Each wall is flat, endless, passes through zero and stands at right angles to its row. A trip goes straight from one point to another. List the walls that it crosses, first one first.

Walls:
(1): [29 48 16]
(2): [44 31  1]
(3): [-16 -26 -28]
(4): [ 40 -33 -31]
(5): [38 18 16]
(6): [ 43   9 -24]
Trips:
[45 16  9] to [41 14  9] => none
[16 53 -1] to [ 6 25 47] => 6
[40 11 11] to [11 -1 10] => none
[ -8 -61  68] to [34 14 35] => 5, 1, 2, 6
[22  2  3] to [-27  24 -64] => 3, 5, 1, 2
[-52 -19  56] to [ 31 -37   1] => 3, 4, 5, 6, 2
[ 8  6 -2] to [29  7 59] => 4, 6

Walls:
(1): [ 22 -45 -16  -7  26  14 -10  23]
(2): [ 62 -25 -24  17 -35  37  23 -19]
(3): [-33 -28   7  14 -12  -9   0   1]
(4): [  5   6   6 -11   3  14  34 -14]
Trips:
[ 29  -1  64 -20  26 -25  13   9] to [ 35 -23  -2  22  40  26 -46  -7] => 4, 2
[ -2  -3 -15 -40   8   6   2  55] to [-58 -47  17 -18 -44  18  83  18] => 4, 3, 2, 1
[-11  26  -9 -12 -71  12  58   8] to [ 27  90 -46  52  24 -32 -10 -95] => 3
[-72   5  15  33  31  -4  42  66] to [ 29  37   0 -42 -29   4  46   8] => 4, 3, 2
[ 15  22  23   5  -2 -41 -27  75] to [-66   7  14   4  -1  60  -5 -12] => 1, 3, 4
[-17 -61  11  51  17 -64   1  -1] to [ 11 -31   9   9 -16   5 -40  25] => 2
[-10  -2 -14  38  30 -19  46  30] to [-26  39   4  32 -28  -4 -17 -26] => 1, 4

Walls:
(1): [ 27 -58 -35 -47 -42  -3 -19  40 -13   4  -1  20]
(2): [-46  -2  59 -49 -28  -3  60 -36 -33   4  -6 -15]
(3): [ 35   5  -4  38 -49 -14  16  38 -66  -4  -6 -39]
(4): [-21  39 -15  49  -7  21  -2 -11 -21   0 -15   9]
(5): [ 35 -20   2  52 -19  40  38  -2   9  24 -19  52]
(6): [ 51 -18 -28 -19 -32 -46 -32 -54 -24 -16  42 -50]
(7): [  9 -28  40  15 -35  -6  -2   7 -42  14  30  37]
Trips:
[ -2 -39   2 -49 -25 -14 -25 -32  -5  31  10 -19] to [  3  21 -28 -21  51 -20  33  -3  -8 -25 -23 -14] => 7, 1, 6
[ -2  35  52 -16 -29  -7  48  -9  23 -39  34 -15] to [ 35  19  -2 -22  13 -66 -17  -7 -46  36 -43  43] => 1, 2
[ 42 -43 -25  21   5  20  23   2  16  22 -42 -31] to [  2 -46 -27  -4   5  28  42 -32  19  33  53 -17] => 3, 2, 7
[ 18  -5  38   3  27  -2  36  15  -8 -19   0   0] to [-15   6   2 -30 -24 -34  52  31  62  20  95   8] => 3, 5, 1, 6
[ 54  69  72 -72   5 -26  -8  14  18  17  26 -33] to [ 47  -4 -50 -33  -7 -20  -2  -9  -1  73 -45  29] => 1, 2, 5

Walls:
(1): [-19  23  21  21  25 -20  43 -64  30 -33 -39  29  20 -69   2 -11  23 -18
 -49 -41]
(2): [ -4  36  -5 -13  11  31  40  11 -20   4 -12 -72 -63 -37  38   2  16 -44
  -6 -10]
(3): [  9  -3 -56  49 -33   3  29  28 -14  91  47  51 -10 -47  -4 -33 -58   5
 -46   4]
(4): [ -7 -42  -7  25   2 -41 -47 -27  -5   8 -38  -8 -41  23  18 -28 -27   5
 -25 -14]
(5): [-16  21  13  31  -9  25  94  18  27  64  -6  43 -43   4 -12 -26  31  67
 -14 -36]
(6): [-20   4 -42   8  36  11 -22  52 -42  11   5  11   7  -6   8  64 -38  32
  23 -25]
(7): [-35 -18  28 -24  -8  24  23  56   3  11 -26  14  20  25 -19 -12   1  20
  22 -64]
(8): [ 48  46  -3  14 -70  43  40  16   4  22  -3 -11  -8  45 -16  29  -3  12
  11 -14]
(9): [-34   0 -15 -43 -43  -5   9 -13  45  44  30 -25  -8  -4  -7  12 -30  10
  25  48]
(10): [-40 -23 -29  -4 -17 -44  12 -38   3  17  47  12  19 -40 -37  72  28 -83
  42  16]
(11): [ 60 -15 -17  41 -17 -20 -51   4  -5 -43  -7   5   3 -46  10 -50 -30 -56
  39   6]
Trips:
[-17  13 -44 -35  -7  31 -36   2  30 -37  -2  53   1  13  23 -43  20 -12
  24  -6] to [ 10  54  44   2  23  16  -5  28 -13 -35  -7  -1 -10  95 -15  51   3  14
  10  45] => 8, 6, 11
[-28  -4 -54   7 -17 -50 -30  31   4  38  14  25 -13   1  15 -38  21  49
  37 -48] to [ -6   5  17  55   5 -14  -6 -12  20  36   6  66 -48 -28  19 -34 -15  16
 -24  -2] => 1, 9, 7, 6
[  3 -26 -28 -19  -9  41 -47  17  58 -29 -19 -20 -31   8  19  28  -7  50
 -14 -26] to [-19  22 -20 -64  76 -20   5   3 -10  -4  30 -15  29 -19  21 -39  14 -49
 -23  16] => 2, 8, 7, 1, 4, 10, 6, 9
[  0 -24 -29 -37 -33  -8 -43   5  -8   1  -7 -34 -20 -16  22  22 -17  -6
  60  17] to [-42 -46 -13  23  17 -23 -42  23 -11  14  24 -11  51  82 -17 -64   6 -29
  -7  82] => 2, 6, 3
[-32 -33  13   9  23  -9 -48  18  11  30  -9 -20  35   3   0 -15 -45 -30
 -36  -1] to [ 49  26  70  -6 -32  44 -14 -33 -38 -11  64   7  16  15  48  28 -17   8
  13  39] => 7, 6, 4, 8, 3
